Rows are points. A path goes straight from each point to the next, and from the last back to the first. The post is the endless flat space through its rows: a point in 2 columns, a line in 3, a plane in 4, and so on, so that a path can go around it. Count how often the path circles the post. Going back the other way cancels.
In the rows, 128 means zero.

Post:
[[132 125 157]
 [113 133 101]]
Path, 32 rows:
[[145 113 134]
 [120 103 118]
 [114 121 143]
 [ 65 175  45]
 [129 156 142]
 [145 135 156]
 [154 106 151]
 [104 112  92]
 [ 98 128  90]
 [ 90 161 121]
 [128 160 117]
 [163 113 191]
 [140  85 121]
 [110  95 122]
 [126  93 112]
 [105 111  70]
 [119 119 148]
 [ 84 164 114]
 [118 173 138]
 [142 125 156]
 [146 100 121]
 [119 108 134]
 [102 126  94]
 [123  83 158]
 [ 76 139 100]
 [ 99 145  99]
 [ 91 142 149]
 [111 110 110]
 [ 84 126  87]
 [105 143 116]
 [ 97 178  81]
 [107 144  59]]
Times around: 4

Post (8 x 9):
[[112 147 111 122 149 110 150 144 133]
 [120 139 167 151 150 108 130 156 136]
 [130 161 143  82 131 128 153 124 126]
 [160  96  85 104 156 115  96 117 127]
 [102 128 142 137  94 164 143 156 146]
 [130 114 140 108 135 128 158 134 132]
 [139  88 120 158 110 149  86  95 113]
 [ 67 134 155 102  92 158 104 143 125]]
Path (28 x 9):
[[140 116 128  77  89 133 140 113 120]
 [ 69 158 163 128 115 102 112 117 149]
 [145 100 174 104 150 128  66 121 145]
 [158 152  79 111 108 199 152 115 126]
 [103 174 106 151 128 141 178 159 106]
 [122 111 130 133 118 129 132 127 120]
 [166 131 162 184 112 136 191 125 159]
 [168  93 165 127 128 155 183 145 175]
 [140 139  84 147 193 125 104 154 165]
 [118  79 122 120 167 139 136 146  95]
 [ 63  98 162 127  88 151 111 134 102]
 [113 162 180 148  84 141 142 155 144]
 [150 101 157  90 135 113 126 118 141]
 [165 100 121 133 127 159 149 159 172]
 [ 76 151 118  99 121 189 133 163 120]
 [112 110 147 113 111 162 134 114  83]
 [ 42 126 152 136 110 107 191 184 128]
 [173 122 161  76 121 106 130 109 157]
 [141 132 119  77 132 138 156 104 146]
 [132  89 145 124 150 161  93 131 133]
 [161 120  91  28 101 184 151 121 121]
 [175 112  79  90 112 146 111 113 127]
 [ 99  88 115 134  96 128 120 130 139]
 [123 176 170 148 119 140 159 132 172]
 [172 120 159 121 175 137 117 108 142]
 [115 105 161 149 165 125 136 151 113]
 [158 142  66  36 143 116  97 157 128]
 [ 96 114 165 111 123 118 120 192 120]]
Times around: 5

Post, 13 rows:
[[126 127  93 150  83 134 121 125 155 100 152 144 169 101]
 [121 143 151 139  74 107 128  74 120 154 118 151 171 165]
 [135 160 145 108 141  89 109 102 137  72  91  59 134 129]
 [157 118  99 133 158  97 142 145 160 124 144  88 164  84]
 [108 128 130  97 121 133 185 151 128 120 158 117 130 143]
 [139 144 142 146  88 122  91 163 123 119 121 190 138 151]
 [146 133 142 148 134 105 174 108  75 136 189  91 125 139]
 [120 154 163 143 139 105 163 125 146 127 129 157  91 110]
 [128 146 113 122 140  86 119 164 133 127 158 109 122  93]
 [147 118  85 134  93 119 131 110 118 148 170 178 117 146]
 [136 132 142 163 133 157  95 114 130 149 165 121 118  67]
 [175 132 177  96 109 101 158 119 106  77 118 120 136  99]
 [100 138 101 139 168 140 141 113 114 110 142 109 145  93]]
Path, 28 rows:
[[105 126 122 117 108 120 173  79 174 125 150 127 117  97]
 [152 123 143 143 156 126 164 153 109  60 178 120 170  95]
 [163 130  99 112 148 109 151 154 151 152 150 130 127 163]
 [114 165 124 169  87 149  89  98 156 123 142  82 137  64]
 [120 132 134 141  69 213 100  85 144  99 122 153 133 100]
 [172 171 135  81  89  53 108 143 142  86 125 102 130 138]
 [118 152  96 137 138 115  71 106 115 107 118 168 138 100]
 [124 112 148  84 117 115 152 170 203 108  99  78 173 157]
 [168 110 153 118 109 150 125  82 137 111 109  75 135 136]
 [145 147 113 116 124 120 104 110 104 136 107 120 131 133]
 [154 134  97 155 127 132 158 111 132  71 152 160 124 109]
 [126 151 103 176  92 149 145 151 157 132 160 136 138 144]
 [121 140 112 201  92 145 124  92 115 102 165 135 147 105]
 [127 106 135 138  98 118 146 109 123 124 152 157 142 143]
 [118 162 118 141 168 104  91 141 115  76 137 122 116  95]
 [127 128 142 107 169  88 181 112 125 102 155 123 126 137]
 [ 65 147 132 109 112 136 130 100 133  49 111  90  71 149]
 [163  97  69 141 166 127 202 139 107 143 170 120 146  94]
 [136 141 149 102 142 102 182 151 134 157 137 150 132  91]
 [123 127 136 149 165 140 184 145 120 166 197 128 127 128]
 [115 133 154 133 144 139 100 129 151 118 128 135 149  72]
 [134 159 127 168 156  47 107 180 127  42  85 115 110 149]
 [131 142 138 143  81  93 146 107 140 119  92 198 139 137]
 [150 127 142 157 118 125  91  87 124  76 105 144 112 133]
 [120 132 178 153 159 150 127 137  89 144 173 131 140 110]
 [138 194 135 187 145  71 110 154 126 114 181 133  68 133]
 [ 94 153  68 158  77 126 114 119 134  79 137 129 182 132]
 [170 120  98 166  82  55 165 141 131 126 201  99 129 112]]
Times around: 0
